Rows are points. Examples show where two turns around zero, p and q, send a point. Write where each new point lands after one turn and then the other. Backwards means that the second turn is done in reverse. Each puzzle has new turns, and all numbers are rounded.

Turn p:
 0.31 -0.37 -0.28 =>  0.06 -0.55 -0.08
-0.14 -0.11  0.30 => 0.02 0.11 0.33
 0.14  0.27 -0.06 =>  0.13  0.12 -0.25
-0.31  0.21  0.03 => -0.22  0.31 -0.01
Turn q:
 0.32  0.00 -0.04 =>  0.31 -0.05  0.08
-0.25  0.16 -0.25 => -0.12  0.09 -0.36
 0.05 -0.12  0.08 =>  0.00 -0.09  0.12
-0.22  0.31  0.04 => -0.15  0.33 -0.13
-0.28  0.13 -0.10 => -0.20  0.12 -0.23
 0.40 -0.49  0.27 =>  0.18 -0.41  0.52
Where do these land?
p, then q backwards: -0.15 -0.14  0.05 => -0.05 -0.10  0.18
p, then q:  0.26  0.36 -0.37 =>  0.25 -0.21 -0.48
q, then p backwards:  0.14 -0.16 -0.27 =>  0.31 -0.08 -0.13
q, then p: 0.11 0.05 0.19 => 0.16 0.14 0.06
p, then q backwards: -0.36 -0.10  0.40 => 0.03 0.09 0.54

Turn p:
 0.08 -0.09 -0.17 -0.13 =>  0.05  0.01 -0.15 -0.19
-0.32  0.23 -0.30 -0.43 =>  0.39  0.45  0.09 -0.27
 0.14 -0.20 -0.29 -0.04 => -0.09  0.01 -0.27 -0.25
0.45 0.08 0.11 0.22 => -0.06 -0.25 -0.31  0.32
-0.39  0.27  0.34  0.33 => -0.15  0.15  0.48  0.42
 0.12 -0.11  0.37  0.01 =>  0.01 -0.37  0.13  0.11
-0.08 -0.17 -0.06  0.04 => -0.14  0.00  0.03 -0.14
Turn q:
 0.31 -0.09 -0.11 -0.22 => -0.01 -0.29 -0.29  0.01
-0.13 -0.25 -0.01 -0.03 => -0.17 -0.04  0.09  0.21
-0.21 -0.17  0.03 -0.15 => -0.22 -0.10  0.18  0.09
-0.10  0.40  0.26  0.19 =>  0.30  0.21  0.25 -0.27
-0.23 -0.07  0.34  0.33 => 0.20 0.23 0.38 0.21
 0.36  0.18 -0.51 -0.12 => -0.11 -0.02 -0.60 -0.24
Where do these land?
p, then q: -0.55 -0.13  0.25  0.03 =>  0.28 -0.21  0.51 -0.04
p, then q: 0.33 0.05 0.01 0.20 => -0.17  0.27 -0.14  0.17
p, then q: -0.20  0.15  0.15 -0.09 =>  0.29 -0.06  0.06  0.00
p, then q:  0.27  0.07 -0.58 -0.06 => -0.33  0.11 -0.40 -0.37
p, then q:  0.15 -0.13  0.18 -0.08 => -0.06 -0.11 -0.04  0.25

Turn p:
-0.04 -0.13 -0.03 -0.18  0.84  0.00 -0.06 -0.56 =>  0.07  0.10  0.57 -0.47  0.41  0.46 -0.06 -0.36
 0.04  0.07 -0.10  0.33 -0.42  0.27  0.01 -0.11 =>  0.15 -0.04 -0.37  0.45  0.09 -0.05 -0.06 -0.11
-0.02 -0.22  0.24  0.39 -0.45  0.00 -0.06  0.49 => -0.06 -0.38 -0.44  0.28 -0.23 -0.03 -0.07  0.48
-0.09  0.39  0.05  0.19  0.01 -0.06 -0.17  0.06 =>  0.09 -0.11  0.12  0.10  0.09 -0.33 -0.26  0.05
-0.13 -0.15  0.05 -0.71  0.40  0.43  0.08 -0.02 => -0.03  0.70  0.16 -0.42 -0.15  0.41 -0.13 -0.03
 0.34  0.05 -0.12 -0.06 -0.09 -0.13  0.01  0.24 =>  0.09 -0.09 -0.18 -0.18 -0.20 -0.24  0.19 -0.01
-0.08  0.12  0.00 -0.01 -0.27 -0.28  0.10 -0.12 => -0.14 -0.05  0.13  0.28 -0.06 -0.19  0.19 -0.04
 0.14  0.08  0.22  0.02  0.02 -0.08  0.35 -0.23 => 0.24 0.06 0.23 0.15 0.07 0.06 0.32 0.07
 0.10 -0.15  0.12  0.06 -0.07 -0.03 -0.32 -0.03 =>  0.02 -0.27 -0.02  0.01 -0.20  0.13 -0.15 -0.10
-0.24 -0.14 -0.24 -0.43  0.25  0.05 -0.06 -0.07 => -0.34  0.33  0.12 -0.30  0.01  0.16 -0.08 -0.19
-0.01  0.07 -0.19  0.38 -0.22 -0.18  0.13  0.36 => -0.11 -0.25 -0.32  0.10  0.14 -0.36  0.12  0.25
Turn q:
 0.22  0.02  0.07  0.01 -0.12 -0.45 -0.05 -0.46 =>  0.16  0.43  0.25 -0.13 -0.12 -0.29  0.16 -0.27
-0.29  0.26  0.12  0.09 -0.21  0.33 -0.18  0.38 => -0.23 -0.29 -0.02 -0.08 -0.20  0.34 -0.43  0.15
-0.10  0.31 -0.23 -0.15  0.00  0.31  0.03 -0.02 => -0.17 -0.16 -0.21 -0.18  0.20  0.19 -0.14 -0.23
 0.27 -0.11 -0.07 -0.05 -0.06  0.11 -0.14  0.24 =>  0.32 -0.02 -0.18  0.05  0.00  0.10 -0.15  0.12
-0.04 -0.25  0.16 -0.09 -0.01  0.63 -0.10  0.23 =>  0.21 -0.63 -0.05  0.15 -0.01  0.27 -0.10  0.09
-0.32 -0.05  0.04 -0.32  0.12  0.22 -0.26  0.29 => -0.05 -0.49 -0.12 -0.23  0.02 -0.07 -0.16  0.28
 0.11 -0.08 -0.02 -0.03  0.22  0.20 -0.10  0.46 =>  0.12 -0.21 -0.25  0.19  0.13  0.03 -0.24  0.31
 0.04  0.04  0.08 -0.03 -0.11 -0.44  0.46 -0.23 => -0.11  0.45  0.36 -0.06  0.19 -0.01  0.31 -0.01
 0.00 -0.23 -0.26  0.28 -0.05 -0.48  0.16 -0.39 => -0.07  0.48 -0.03  0.05 -0.20 -0.17  0.53 -0.12
 0.11  0.10  0.11  0.29  0.24 -0.43  0.18 -0.50 => -0.19  0.43  0.25  0.24  0.00 -0.39  0.22 -0.31
Where do these land?
q, then p backwards: -0.29  0.40  0.01 -0.23 -0.24 -0.07  0.37  0.05 => -0.35 -0.29 -0.13 -0.17  0.48 -0.09  0.04 -0.05
p, then q backwards: -0.23  0.04 -0.16  0.32  0.35  0.38 -0.03  0.22 =>  0.19  0.34 -0.16 -0.36  0.13  0.01  0.03  0.41
q, then p: -0.15 -0.28 -0.15 -0.22  0.16  0.11 -0.30 -0.34 => -0.24 -0.03  0.02 -0.03 -0.06  0.15  0.55 -0.17
q, then p:  0.47 -0.20  0.13  0.33  0.05 -0.21  0.18 -0.49 =>  0.51 -0.21  0.27  0.37  0.27 -0.21  0.28  0.00
p, then q:  0.39 -0.30  0.24 -0.35 -0.15 -0.13  0.01  0.05 =>  0.19  0.03  0.20 -0.16  0.06  0.58  0.14 -0.06
q, then p backwards: -0.04 -0.27  0.14  0.01 -0.23  0.19 -0.18  0.17 =>  0.22 -0.14  0.39  0.07 -0.02 -0.02 -0.12  0.08
p, then q: -0.08  0.37  0.33  0.18  0.03 -0.15 -0.29  0.07 =>  0.30  0.08  0.16  0.09 -0.35 -0.23 -0.13  0.27
p, then q: -0.26  0.02 -0.35 -0.31  0.15  0.29  0.44  0.26 => -0.50  0.08 -0.18 -0.29  0.41 -0.03 -0.34 -0.01
p, then q: -0.30  0.17 -0.05 -0.09 -0.13 -0.29 -0.31 -0.29 => -0.18 -0.08  0.34  0.02 -0.43 -0.23  0.11 -0.08
q, then p backwards:  0.17 -0.26  0.10  0.18 -0.04 -0.33  0.09  0.08 => -0.01  0.20  0.25 -0.16 -0.14  0.07  0.33  0.02
p, then q:  0.31  0.31 -0.24  0.18  0.03  0.20  0.03  0.23 =>  0.20  0.40 -0.26 -0.11  0.20 -0.25  0.04  0.00

Turn p:
 0.10  0.49 -0.43  0.03 -0.57  0.25 -0.02  0.02 -0.17 => -0.16  0.33 -0.41 -0.23  0.15 -0.21 -0.07 -0.31 -0.58
-0.37 -0.02 -0.22 -0.19  0.18  0.16  0.02 -0.30 -0.04 => -0.01 -0.30  0.30  0.14  0.29 -0.05  0.09 -0.09 -0.27
 0.01  0.24  0.16 -0.23  0.22 -0.10  0.29  0.12  0.26 =>  0.04 -0.10  0.05 -0.22  0.02  0.18  0.31 -0.28  0.30
 0.31 -0.30  0.12 -0.16  0.03  0.12  0.27  0.02  0.02 =>  0.20  0.17  0.19 -0.09 -0.19  0.39  0.06  0.11 -0.02
-0.39  0.08 -0.38 -0.10  0.03 -0.48 -0.24  0.12 -0.25 => -0.50 -0.04  0.04  0.08  0.28 -0.47  0.26  0.23  0.02
 0.27  0.12  0.30  0.14  0.06  0.21  0.05  0.21 -0.12 =>  0.29  0.32 -0.09 -0.06 -0.01  0.08 -0.19 -0.12  0.23
 0.26 -0.20  0.27  0.04  0.23 -0.12 -0.39 -0.12  0.19 =>  0.35 -0.20 -0.01  0.10 -0.37 -0.16 -0.01  0.24  0.23
 0.11 -0.33  0.15  0.70  0.14  0.09  0.37 -0.26  0.02 =>  0.19 -0.17 -0.27  0.29  0.14  0.61 -0.39  0.30  0.10
-0.10  0.27  0.09 -0.01 -0.43 -0.14  0.04  0.06 -0.21 => -0.32  0.30 -0.22  0.15 -0.04 -0.09  0.04 -0.26 -0.06
-0.21 -0.35 -0.04 -0.22  0.11  0.01 -0.38  0.13  0.29 => -0.09 -0.31  0.41 -0.14 -0.27 -0.26 -0.10  0.17  0.05
Turn q:
-0.04  0.19  0.13  0.10 -0.19  0.00 -0.30  0.00 -0.34 => -0.13  0.22  0.21  0.03 -0.20  0.06  0.28 -0.26 -0.06
-0.18 -0.10 -0.11 -0.04 -0.06  0.25 -0.23  0.64 -0.07 => -0.26 -0.16  0.32  0.01  0.21  0.53 -0.09 -0.19  0.14
-0.04 -0.19 -0.08 -0.05 -0.03  0.12 -0.33 -0.14 -0.74 => -0.15  0.38  0.48  0.13 -0.06  0.01 -0.03 -0.24 -0.51
-0.20 -0.06 -0.21 -0.04  0.16 -0.14 -0.26 -0.21  0.37 =>  0.16 -0.17  0.18  0.14  0.00 -0.36 -0.22 -0.02  0.31
-0.18 -0.01 -0.04  0.18 -0.29 -0.04  0.55 -0.16  0.12 =>  0.02 -0.15 -0.61  0.29 -0.08  0.00 -0.03 -0.03 -0.11
 0.00 -0.14  0.07 -0.36  0.01 -0.12 -0.13 -0.17  0.35 =>  0.04 -0.03 -0.03 -0.27  0.01 -0.32 -0.32 -0.06  0.23
 0.23  0.38 -0.18  0.05 -0.21  0.07  0.37 -0.18 -0.64 =>  0.11  0.48 -0.27  0.20  0.19  0.09  0.45 -0.11 -0.50
 0.00 -0.01  0.25 -0.09  0.45 -0.17  0.02  0.21  0.32 => -0.19 -0.23  0.07 -0.25  0.08 -0.12 -0.02  0.43  0.29
 0.07 -0.05  0.16 -0.03  0.26  0.25 -0.16 -0.01  0.28 =>  0.12 -0.33  0.20 -0.30  0.00 -0.07 -0.01  0.09  0.05
 0.34 -0.01  0.00  0.27 -0.09 -0.22  0.47  0.02  0.36 =>  0.29 -0.02 -0.54  0.02 -0.13  0.16 -0.01  0.40  0.16
Where do these land?
q, then p:  0.10 -0.09  0.52 -0.49 -0.03  0.31  0.29  0.33 -0.46 => -0.07  0.11  0.70  0.18  0.50 -0.24  0.23 -0.31 -0.20
p, then q backwards: -0.07 -0.25 -0.36 -0.23  0.07 -0.20  0.24 -0.04  0.31 =>  0.01  0.06  0.39  0.15  0.30  0.29  0.02  0.30 -0.08
p, then q: -0.19 -0.09 -0.24 -0.35 -0.05  0.09 -0.17  0.14 -0.15 => -0.45  0.14 -0.07 -0.07 -0.10 -0.17  0.15  0.07 -0.01
p, then q: -0.17  0.10  0.22 -0.19 -0.15  0.30 -0.13 -0.39 -0.32 =>  0.13  0.20  0.03  0.15 -0.46 -0.11  0.35  0.16 -0.25
q, then p backwards:  0.24 -0.26  0.05  0.65  0.23  0.13  0.12  0.15  0.10 =>  0.29 -0.60 -0.02  0.06  0.14 -0.08  0.07 -0.36  0.23
q, then p: -0.13  0.42  0.00  0.28 -0.08  0.08  0.28 -0.29  0.36 => -0.15 -0.06 -0.19 -0.19  0.01  0.44  0.12  0.47 -0.22
p, then q: -0.05  0.01  0.15 -0.13  0.01  0.00 -0.20  0.24  0.05 => -0.05  0.05 -0.14 -0.10 -0.14 -0.15 -0.04 -0.08  0.24
p, then q backwards:  0.36 -0.35 -0.19  0.07 -0.12 -0.02 -0.04  0.16 -0.05 =>  0.39 -0.25  0.19  0.09  0.14 -0.19  0.11  0.01 -0.10
q, then p: -0.49  0.07  0.04  0.12 -0.22 -0.29  0.34 -0.10  0.17 => -0.41 -0.36 -0.22 -0.03  0.16  0.00 -0.18  0.32 -0.21
p, then q:  0.21 -0.08 -0.02 -0.04  0.44 -0.06 -0.22 -0.07  0.16 =>  0.05  0.13 -0.15 -0.27  0.01  0.26 -0.25  0.27  0.12
p, then q: -0.12  0.55  0.05  0.33 -0.06 -0.28  0.07  0.12 -0.24 =>  0.27 -0.18  0.06  0.46  0.26 -0.34  0.02  0.18  0.23
p, then q:  0.32 -0.03 -0.21 -0.02 -0.05 -0.07 -0.58 -0.26  0.06 => -0.08  0.59 -0.11  0.17 -0.02  0.34 -0.15  0.12  0.11
